Each row is a point. The window is the flat piece filled in between its corners: a triangle in 3 columns, a solid with four corners in 4, and so on. A path goes straight from each point to the next, and from the last back to the first. List the points from which the path goes on through the window.
(in the rows, 128 means zero)

Window:
92,134,95
162,105,140
79,188,162
Path:
(1): 138,57,158
(2): 94,114,153
(3): 120,153,45
(4): 91,226,118
(5): 74,134,196
(6): 121,98,115
(7): 118,212,123
(8): 129,132,73
(9): 76,111,135
(10): 101,110,101
(11): 125,124,87
(12): 84,236,142
(13): 86,151,166
(14): 53,138,131
(15): 90,167,110
(16): 181,140,149
Through the window after points: 2, 4, 6, 12

Window, 4 rows:
156,145,220,201
91,200,88,113
151,164,130,67
62,113,89,155
Path:
(1): 104,145,201,79
(2): 113,170,191,153
(3): 164,127,166,179
(4): 114,164,38,93
(5): 68,166,100,97
(6): 123,149,187,132
(7): 156,153,101,171
(8): 158,118,96,164
(9): 81,139,158,157
(10): 69,206,140,102
(11): 130,170,94,128
(12): 119,124,101,166
Through the window after points: 2, 6, 8, 10

Window:
127,57,141,128
147,145,98,111
77,25,108,188
93,147,120,151
Path:
(1): 114,56,114,201
(2): 71,70,131,153
(3): 94,127,119,112
(4): 125,137,128,145
(5): 137,131,136,145
(6): 95,112,124,124
(7): 60,30,112,175
(8): 143,23,128,199
(9): 127,131,114,170
(10): 117,64,100,78
(11): 57,98,151,108
(12): 139,122,99,208
Through the window after points: 9

Window, 6 rows:
149,75,99,79,94,58
7,127,129,175,126,236
174,171,108,112,107,109
47,123,53,156,118,79
166,128,179,81,168,101
98,115,141,197,134,170
Path:
(1): 44,120,161,141,66,84
(2): 143,140,151,91,89,65
(3): 138,77,120,143,163,170
(4): 151,125,68,123,179,132
(5): 93,109,176,154,93,124
(6): 138,150,161,110,104,103
(7): 147,101,104,130,133,161
(8): 151,90,110,81,126,113
(9): 133,174,111,150,70,30
(10): 79,120,128,189,72,85
(11): 52,96,98,125,155,180
(12): 136,110,113,116,164,119
(13): 135,147,177,92,128,90
(14): 112,128,162,110,67,74
(15): 148,75,44,96,140,89
(16): 150,111,70,88,125,77
Through the window after points: 4, 8, 12, 14

Window (6 x 6):
110,100,111,96,57,150
66,40,115,75,177,70
96,151,93,130,109,117
211,162,219,118,139,98
213,184,170,112,161,158
115,147,179,132,164,144
Path:
(1): 111,149,180,64,144,156
(2): 99,141,141,84,103,124
(3): 118,50,100,97,114,108
(4): 201,99,173,143,142,151
(5): 133,201,163,50,136,115
(6): 185,147,191,62,106,96
(7): 105,105,117,177,170,189
(8): 108,86,109,119,148,104
(9): 34,104,108,43,140,122
(10): 182,167,150,58,142,163
(11): 184,157,164,158,141,137
(12): 141,145,122,189,134,97
Through the window after points: 10, 12

Window (8 x 8):
162,171,111,52,136,112,166,86
135,84,134,196,141,112,225,149
134,130,246,138,60,117,101,135
230,165,129,61,76,119,171,91
130,116,134,80,82,185,107,178
117,55,113,93,139,229,112,128
123,68,56,47,132,50,143,134
119,116,140,188,102,101,136,115
Path:
(1): 152,109,127,130,141,101,162,152
(2): 222,147,155,50,143,102,104,139
(3): 73,109,78,102,76,155,184,114
(4): 51,90,143,91,121,180,154,105
(5): 213,106,128,145,106,86,104,173
(6): 142,107,118,102,135,114,123,133
(7): 100,63,111,126,78,157,191,112
(8): 115,109,118,73,81,132,165,96
Through the window after points: 2, 6, 8

Window:
156,87,72,109,88,43,159,95,85
83,193,178,44,144,102,86,102,110
161,150,173,118,76,201,166,113,128
149,101,139,132,56,102,174,129,179
189,160,112,126,153,43,136,107,165
44,154,142,98,171,107,126,110,118
137,70,183,92,144,69,96,62,177
120,80,94,92,110,59,246,147,95
153,166,143,152,124,36,162,140,52
Path:
(1): 145,128,126,120,109,60,154,76,114
(2): 168,97,78,98,98,94,156,149,109
(3): 79,81,129,107,151,131,110,163,54
(4): 145,191,154,59,120,49,178,66,157
(5): 84,121,165,135,80,60,159,27,108
(6): 176,170,145,95,157,121,95,180,145
(7): 168,105,102,82,107,87,106,171,152
(8): 121,93,149,123,119,51,182,48,107
(9): 116,141,166,140,141,67,172,90,124
(10): 142,127,137,60,121,107,80,150,148
(11): 149,67,153,61,110,113,83,132,116
(12): 121,174,126,146,108,113,222,94,122
Through the window after points: 1, 7, 11

Window, 9 rows:
72,131,163,133,150,80,108,214,66
163,91,86,99,176,165,138,116,203
128,144,137,174,108,186,177,190,210
169,157,136,93,98,148,233,155,186
113,104,154,107,65,186,140,123,216
223,89,160,147,66,151,137,144,161
180,159,109,109,134,129,7,179,9
12,129,130,196,142,131,121,81,131
144,155,102,137,122,114,131,138,241
Path:
(1): 120,119,92,136,128,136,137,167,136
(2): 93,160,215,117,138,163,114,166,189
(3): 173,140,235,145,116,165,24,122,144
(4): 109,114,43,117,111,108,248,191,184
(5): 89,109,89,139,96,94,119,173,71
(6): 137,160,192,123,172,143,77,124,138
(7): 149,195,194,165,157,105,64,102,171
(8): 98,106,103,125,110,135,137,177,120
(9): 92,147,88,149,126,115,135,151,148
(10): 149,134,188,116,127,182,135,158,190
(11): 183,169,133,126,163,140,63,153,121
(12): 137,122,99,120,107,131,109,153,141
(13): 102,117,98,172,97,89,112,221,82
(14): 119,129,166,108,147,134,117,155,131
(15): 111,153,182,136,113,119,120,136,161
(16): 121,70,87,102,115,167,144,200,123
Through the window after points: 3, 7, 11, 13, 15

Window (11 x 11):
189,92,157,104,134,104,97,93,211,138,111
65,148,95,126,197,201,128,89,118,161,77
153,56,164,80,102,114,189,73,109,154,126
150,141,114,164,81,154,132,208,85,85,141
128,121,97,87,238,89,157,62,127,73,76
177,139,129,111,122,118,228,96,59,184,156
159,114,35,61,114,113,75,106,185,94,136
95,191,101,119,181,141,163,22,177,72,89
218,146,152,85,96,195,119,193,168,101,69
95,99,74,128,156,193,126,192,189,122,126
115,138,243,96,135,201,149,82,147,165,193
Path:
(1): 157,104,103,129,121,196,125,121,138,105,141
(2): 172,127,57,117,117,212,143,74,109,67,110
(3): 99,137,141,104,158,116,154,171,143,174,128
(4): 111,117,111,98,136,107,123,161,171,110,102
(5): 214,118,121,137,145,221,156,84,54,136,166
(6): 210,60,137,118,164,195,138,51,146,141,142
(7): 126,148,138,82,112,87,137,145,164,110,85
(8): 103,155,121,77,113,136,158,130,133,129,121
(9): 189,95,162,132,140,194,116,97,169,148,137
(10): 172,101,132,154,155,193,106,111,139,110,187
(11): 54,133,73,57,127,139,158,185,199,141,63
(12): 146,142,168,82,132,108,139,178,139,154,103
Through the window after points: 6, 10

Window:
113,107,148,227,117,88,152,87,132,140,106
49,122,120,104,161,138,28,122,181,155,97
222,122,113,78,96,55,93,111,187,115,198
170,124,171,124,117,147,140,157,103,139,127
152,136,116,122,117,226,161,99,184,110,144
167,134,45,150,112,122,213,112,90,112,151
118,106,72,177,136,193,68,194,96,92,130
208,136,106,219,130,61,151,185,101,187,193
34,133,126,156,126,114,110,86,139,110,163
117,128,114,159,209,120,68,139,146,103,144
95,178,102,116,124,138,98,133,182,83,117
Path:
(1): 151,152,69,132,176,152,67,103,83,131,140
(2): 97,117,126,168,122,152,121,157,149,114,124
(3): 114,120,99,123,147,134,141,145,205,100,144
(4): 163,157,136,150,103,145,112,115,106,133,136
(5): 149,195,141,134,95,129,86,88,151,142,145
(6): 94,61,92,126,158,140,126,156,136,82,130
(7): 142,74,125,158,127,78,190,169,128,117,109
(8): 157,172,102,167,118,154,90,100,137,115,179
(9): 157,154,93,163,104,122,137,113,111,133,131
(10): 95,96,106,161,157,117,134,144,147,113,152
(11): 128,93,109,133,99,132,191,117,155,96,159
(12): 172,171,105,217,175,119,62,120,92,181,122
(13): 131,170,134,130,152,119,83,84,107,122,164
(14): 96,96,86,166,104,99,140,169,171,109,124
(15): 113,72,142,127,98,7,64,205,215,87,160
(16): 127,174,98,167,146,173,151,79,84,146,133
Through the window after points: 3, 9

Window:
179,116,167,92,117,86,130,181,143,203,104,89
134,186,174,188,111,193,186,149,108,105,137,97
124,88,74,137,103,139,86,131,173,193,67,147
140,143,113,93,132,75,159,182,197,49,152,195
7,119,42,118,121,135,153,113,119,67,105,162
150,118,88,185,79,80,101,115,90,104,97,175
84,102,176,108,166,154,76,229,99,101,152,144
178,103,147,35,187,136,140,119,186,73,124,132
128,128,118,209,135,116,195,123,138,126,84,180
148,170,127,147,90,141,176,127,120,184,172,201
100,141,109,50,134,155,31,206,57,117,80,174
124,73,107,145,85,148,145,151,104,94,69,148
Path:
(1): 134,122,173,133,118,131,122,147,128,139,97,166
(2): 93,101,173,112,90,113,136,124,127,118,123,160
(3): 175,183,74,151,136,154,173,155,130,165,153,188
(4): 205,66,65,144,152,114,151,181,140,189,136,147
(5): 58,162,173,112,90,114,121,131,129,47,82,180
(6): 70,124,181,141,78,158,103,145,147,92,83,161
(7): 158,162,108,174,138,144,190,144,98,122,140,118
(8): 192,155,53,190,157,97,204,174,180,116,144,130
(9): 52,102,155,71,80,148,92,99,90,104,77,188
(10): 139,113,205,75,120,122,134,123,155,81,108,198
(11): 170,109,93,64,189,140,138,137,171,99,125,103
(12): 171,92,37,91,148,145,135,169,162,85,143,101
Through the window after points: 2, 6, 10

Window:
178,105,163,187,104,113,189,181,137,164,249,198,90,173
186,145,118,109,68,188,190,115,94,69,120,124,128,67
76,98,133,130,161,146,97,174,49,160,134,91,140,164
72,108,157,161,179,94,111,116,115,95,129,100,189,146
98,101,144,166,220,133,79,118,67,145,102,139,163,87
142,143,93,136,83,211,142,141,171,78,163,99,110,26
83,106,183,101,187,106,124,172,117,182,99,127,166,127
185,184,111,144,132,207,112,145,167,63,102,104,92,107
169,30,176,158,136,112,166,196,152,92,214,184,39,163
90,119,127,163,155,57,131,153,68,168,91,87,129,103
125,141,70,159,112,187,178,172,139,60,104,162,139,82
118,200,122,114,47,181,115,143,108,65,119,156,91,57
128,87,107,124,149,66,76,164,86,147,119,131,198,120
155,93,109,108,114,114,192,133,150,148,238,203,23,180
Path:
(1): 92,121,144,104,165,102,129,177,86,103,173,139,117,92
(2): 119,114,124,162,116,161,120,127,113,133,119,115,134,163
(3): 111,44,110,187,104,101,133,113,122,151,126,134,91,143
(4): 125,137,141,125,160,122,136,173,114,125,162,135,117,124
(5): 114,136,163,111,139,102,160,182,119,93,167,178,98,120
(6): 174,34,97,213,87,219,84,107,141,130,116,74,116,116
(7): 131,67,174,195,27,134,105,106,196,95,135,124,115,119
(8): 138,139,81,107,215,133,148,196,45,129,162,147,128,114
(9): 146,125,120,116,148,119,136,167,96,123,159,131,112,141
(10): 102,91,137,155,119,137,131,134,114,137,124,160,125,133
(11): 134,91,114,182,122,143,126,147,121,106,129,154,111,125
(12): 118,149,120,120,142,141,170,166,129,94,138,128,137,103
Through the window after points: 1, 5, 11

Window, 14 rows:
151,103,138,147,142,139,129,158,164,157,111,133,111,138
125,128,125,123,142,106,152,89,135,119,131,101,142,155
127,113,141,99,134,142,140,112,116,106,96,125,123,133
145,125,103,93,146,121,157,131,146,146,113,104,157,85
161,189,117,111,155,119,109,88,144,103,181,163,180,7
154,181,140,124,151,171,154,116,124,116,139,141,131,123
99,123,120,103,75,130,145,135,136,134,126,137,128,177
125,135,92,100,158,115,152,102,148,104,166,112,102,107
169,127,126,117,121,138,134,97,116,144,144,114,114,129
137,116,121,125,159,117,164,133,105,148,130,145,114,137
165,108,88,104,138,112,147,126,130,101,114,116,148,142
125,112,102,108,165,156,129,121,137,159,129,149,137,142
170,194,151,158,129,134,68,142,90,131,131,85,107,121
118,134,86,151,135,135,157,95,134,131,116,129,96,131
Path:
(1): 138,139,130,117,144,109,131,117,148,141,126,140,116,133
(2): 153,106,115,142,146,174,151,149,93,133,128,114,133,115
(3): 103,128,117,134,144,122,167,129,121,124,153,93,136,115
(4): 157,132,118,105,135,122,132,98,139,132,114,131,129,140
(5): 165,130,112,94,133,104,121,108,165,147,120,148,114,129
(6): 135,128,132,146,140,152,146,136,109,131,122,116,134,132
(7): 112,118,118,143,136,155,144,116,141,115,152,129,133,146
(8): 165,144,120,96,151,116,131,117,111,147,105,138,114,119
(9): 151,137,106,86,139,110,137,117,145,138,112,121,137,113
(10): 133,134,124,146,144,151,147,124,117,125,156,110,130,100
(11): 136,83,128,135,139,154,136,119,107,121,138,119,143,121
(12): 140,158,108,102,134,121,146,121,146,147,118,127,108,158
Through the window after points: 1, 3, 9

Window, 14 rows:
99,142,132,124,112,167,141,172,102,203,103,187,91,162
83,113,149,122,61,108,115,94,147,83,96,67,122,184
183,123,188,163,60,111,110,91,150,185,136,201,118,138
160,225,108,101,135,100,137,99,152,143,158,75,48,76
212,137,113,148,162,232,132,119,164,100,120,122,90,117
167,83,161,101,139,125,110,88,195,119,108,115,155,92
120,88,167,115,136,145,50,62,156,107,134,100,118,185
45,70,108,136,113,169,203,75,171,117,114,191,126,179
132,59,58,122,175,128,119,103,151,138,123,133,112,135
124,158,141,172,99,178,119,131,123,162,117,180,163,144
174,119,126,124,175,169,160,133,108,141,112,163,151,164
179,118,133,148,169,165,120,120,87,224,127,85,97,103
60,81,107,135,145,147,180,174,138,138,159,86,126,167
164,102,113,45,95,128,123,79,147,101,153,88,155,107
Path:
(1): 170,112,108,84,129,144,119,178,61,88,145,142,67,71
(2): 121,145,134,152,123,155,153,87,184,190,113,132,140,163
(3): 164,111,148,124,123,140,129,69,191,188,158,175,156,218
(4): 117,128,139,137,120,158,103,124,121,115,106,117,119,105
(5): 152,103,126,129,139,141,128,89,133,108,135,114,98,126
(6): 120,116,102,117,132,161,103,139,229,184,103,126,195,172
(7): 104,119,117,159,126,126,143,104,165,151,136,117,179,249
(8): 131,87,151,108,114,181,129,138,117,132,109,158,88,62
(9): 117,92,148,138,134,134,126,128,137,93,120,131,112,108
(10): 166,117,114,112,125,168,126,84,163,164,128,127,114,166
(11): 167,123,138,109,128,98,136,120,191,203,136,77,121,171
(12): 88,87,109,136,139,180,142,122,93,94,133,157,103,117
(13): 142,91,175,178,121,91,93,92,88,110,134,180,94,119
(14): 157,150,96,90,141,183,146,121,187,184,133,110,125,135
(15): 143,109,111,156,122,164,132,126,160,154,119,127,149,178
(16): 100,94,153,121,123,153,134,106,117,130,119,164,125,129
Through the window after points: 3

Window:
128,237,106,163,124,125,195,98,174,175,106,117,169,166
136,180,127,101,130,110,81,78,132,53,84,165,136,155
135,209,128,77,136,155,87,132,126,78,203,101,42,88
64,193,138,161,122,165,148,205,93,143,166,141,93,79
145,97,100,138,176,126,29,88,159,71,182,66,120,144
131,198,53,155,155,160,162,160,124,177,145,180,82,90
180,61,151,53,211,165,72,91,122,71,185,83,129,164
186,75,170,132,209,139,71,33,120,79,181,69,102,79
59,186,107,128,95,206,153,137,155,124,205,187,71,74
95,141,119,98,93,114,142,173,144,195,183,158,69,67
167,151,106,150,64,182,132,158,108,173,182,139,116,90
204,150,123,167,154,134,166,175,213,163,137,139,203,83
131,105,101,129,125,130,162,145,98,65,238,111,51,77
161,136,129,121,152,158,105,85,186,73,49,78,99,166
Path:
(1): 140,184,135,163,148,118,117,88,170,109,160,150,104,183
(2): 137,159,105,111,135,167,164,134,137,149,102,75,151,86
(3): 132,155,97,120,129,162,107,127,155,120,135,109,110,81
(4): 175,122,142,171,184,102,156,110,134,93,195,124,110,191
(5): 169,156,140,156,174,144,109,137,157,85,227,173,117,196
(6): 94,164,65,94,116,162,143,119,110,158,87,116,82,24
(7): 107,160,57,129,130,171,148,122,121,149,162,134,135,86
(8): 204,176,181,160,100,138,125,169,156,141,163,145,70,127
(9): 141,181,153,148,145,166,127,112,139,87,144,161,30,146
(10): 119,133,105,118,136,144,124,140,128,121,179,93,131,70
(11): 106,139,119,48,126,160,158,95,145,19,169,13,118,38
(12): 150,163,136,175,159,143,92,119,129,161,160,179,95,139
Through the window after points: 1, 3, 5, 7, 9, 11

Window:
120,57,193,167,151,130,140,119,187,157,144,223,126,153
177,98,123,157,96,51,110,60,183,202,66,143,98,80
93,141,85,227,98,139,113,168,132,140,151,194,175,100
147,116,121,168,109,44,124,100,132,130,81,188,22,123
186,21,116,97,125,162,69,86,85,165,108,98,129,158
120,138,108,128,132,158,190,103,167,178,120,137,136,174
96,120,187,190,148,153,156,71,114,142,100,133,212,139
240,114,197,133,144,89,139,66,163,96,36,173,78,131
116,120,85,79,169,150,109,45,166,121,160,82,125,136
108,91,236,131,83,118,174,193,167,69,186,132,87,141
144,72,87,14,152,169,93,81,56,91,91,126,112,74
126,136,170,79,190,192,47,101,131,193,115,157,83,116
89,134,104,84,62,109,111,138,189,105,101,179,70,190
62,145,58,49,146,103,136,187,169,89,109,117,118,195
Path:
(1): 94,57,142,157,112,164,127,130,165,129,60,151,105,122
(2): 194,153,147,113,145,91,130,63,124,139,153,165,124,140
(3): 143,96,118,58,113,61,97,59,108,152,120,166,147,130
(4): 122,97,126,167,117,185,117,158,166,121,103,145,77,158
(5): 82,87,153,165,146,173,119,111,148,132,107,145,141,121
(6): 192,182,139,111,122,64,150,88,114,176,134,176,160,166
(7): 188,121,141,76,159,103,108,109,139,165,160,189,109,165
(8): 65,67,167,172,134,184,117,107,159,125,73,152,114,95
Through the window after points: 3, 5, 7
